Every row gives one point. Each copy is the shape, with its points in the same order, stretched, turned, moved and blurred by noise. Is it also mirrored, or only turned?

Shape (6 x 2):
[[ 22  40]
 [ 30  12]
 [ 22  18]
 [-39  16]
 [-35  -8]
 [-33 -35]]
Copy 1:
[[ 38  57]
 [ 38  23]
 [ 30  32]
 [-38  34]
 [-39  10]
 [-45 -28]]
Copy 1 is: only turned
Copy 2:
[[  7 -56]
 [-26 -34]
 [-11 -42]
 [ 63 -30]
 [ 41 -15]
 [ 13   7]]
Copy 2 is: only turned
Copy 3, 6 rows:
[[ 32  11]
 [ 19 -14]
 [ 22  -1]
 [-12  27]
 [-21  18]
 [-30  -3]]
Copy 3 is: only turned
Copy 4:
[[ 42  36]
 [ 11  37]
 [ 17  29]
 [  1 -36]
 [-22 -37]
 [-53 -41]]
Copy 4 is: mirrored

Shape:
[[ -5 -40  21   8]
 [  6  16  -3 -38]
 [  2  15  44 -45]
 [-16 -15   9  19]
 [  8  -6 -25  27]
 [  2 -39  46  35]
 [-31  57 -36 -52]
 [ 78  19   0 -29]
 [-52  -6  -7 -19]
 [-23 -38  -9  -7]]
Copy 1:
[[  1  31  19   9]
 [ 16 -14 -31 -15]
 [ 10 -38   5   7]
 [-14  24  13  -1]
 [-20  28 -27  -9]
 [-29  25  43  29]
 [ 19 -24 -58 -51]
 [  5 -18 -49  28]
 [ 16  15  -3 -39]
 [ 17  38   0 -15]]
Copy 1 is: mirrored
Copy 2, 10 rows:
[[ 56 -11 -15   8]
 [  2 -21  51   3]
 [ 33 -71  25  -6]
 [ 18   4 -11  13]
 [-10  52  10   2]
 [ 60 -11 -50  -9]
 [-58 -13  87  35]
 [  7   8  55 -55]
 [  9 -23  24  50]
 [ 40  -1  11  33]]
Copy 2 is: mirrored
Copy 3, 10 rows:
[[-15   0  10 -30]
 [ 37  40  -6 -13]
 [  4  65  16  -8]
 [-10   4 -13 -13]
 [ 14 -16  -9  -3]
 [-32   5  32   2]
 [ 49  43 -61 -38]
 [ 49  46  62  45]
 [  1  12 -56 -60]
 [  6 -12 -20 -51]]
Copy 3 is: only turned
